Rows are points. Each table stands for the endless flat space through its points: a line for two points, a plane for three, and so on. The two share one point or none. Which?

First (2 x 3):
[[1.0 2.1 3.4]
 [0.8 2.2 2.6]]
Second (2 x 3):
[[0.5 3.2 0.4]
 [0.3 1.6 1.6]]
They share: [0.4 2.4 1.0]

First (3 x 6):
[[ 0.4 -0.6  2.0 -0.6 -2.2 -3.8]
 [ 3.2 -1.0  2.0 -3.4 -3.0 -3.8]
 [ 3.2  1.8  1.6  2.6 -3.0 -0.6]]
Second (3 x 6):
[[ 1.1 -0.3  1.4  0.1 -1.0 -6.4]
 [ 0.5 -2.3 -0.6  0.1 -3.0 -1.8]
 [ 1.1 -1.7  0.1 -0.3 -2.8 -2.5]]
They share: [ 3.2 -0.3  1.9 -1.9 -3.0 -3.0]

First (3 x 8):
[[-0.2 -1.2 -0.3 -0.7  0.3  3.3  3.5  3.3]
 [ 2.4 -3.2  2.6 -1.7  1.8  0.2  1.9  2.8]
 [ 0.6 -0.8  2.3 -2.3 -0.3 -0.1  0.7  5.5]]
Second (3 x 8):
[[ 0.1 -5.1 -0.2  0.0  0.2  1.9  3.3  2.9]
 [ 5.2  0.8  4.0 -2.2  3.1 -1.9  2.2  3.7]
 [ 1.6 -3.4  2.2  2.6  2.5  2.3  6.4  4.9]]
They share: no point

First (4 x 11):
[[ 0.6 -6.1 -0.1  4.5 -4.1  1.0  3.0  6.8  6.3  4.6  0.8]
 [ 4.0 -1.5 -1.8 -1.5 -1.5  4.1  0.7  3.3  3.4  2.5  4.3]
 [-0.4  0.6 -6.5  1.6 -3.3  2.4 -0.9  0.8  0.3 -1.2  5.0]
 [ 1.5 -1.6 -3.7  1.0 -3.0  2.6  0.4  3.1  2.6  1.5  4.3]]
Second (3 x 11):
[[-1.6 -2.1 -4.0  3.9 -4.5  2.8  0.4  3.1  1.7 -0.4  1.7]
 [-3.3 -1.3 -4.7  4.9 -5.4  2.3  1.1  4.7  0.8  0.3  2.8]
 [ 1.4 -4.2 -0.7  0.6 -0.9  1.3  0.7  1.6  4.4  1.7  2.3]]
They share: no point

First (5 x 14):
[[-0.2  2.6 -3.7  3.7 -2.1  1.5  4.5 -2.6  1.3 -1.5 -3.9  0.4  2.9 -0.8]
 [ 0.8 -1.8 -2.6 -3.0  1.8  1.2  0.7 -5.1  0.0  1.8  1.7 -5.3  1.7  3.3]
 [ 5.5 -3.9  1.2 -1.5  3.2 -3.7 -0.1 -1.4 -2.7  3.1  2.6  1.4 -0.7  0.7]
 [ 2.2 -1.8 -6.3  1.5  1.7 -2.5  1.1  0.1 -3.6 -2.0  0.2 -3.7 -1.9 -0.5]
 [ 2.0 -3.8 -3.7 -1.7  3.1  0.5 -1.9 -2.9 -5.0  1.4  3.2 -4.3  2.1  4.3]]
Second (2 x 14):
[[ 3.3 -2.1 -3.0 -0.1  1.6 -0.8  0.2 -1.8 -2.7  0.4  1.0 -1.2  0.8  1.5]
 [ 4.7 -1.9 -3.0 -1.1  1.2 -0.4  0.0 -2.2 -1.5  0.2  1.0 -0.8  0.6  1.7]]
They share: [ 2.6 -2.2 -3.0  0.4  1.8 -1.0  0.3 -1.6 -3.3  0.5  1.0 -1.4  0.9  1.4]
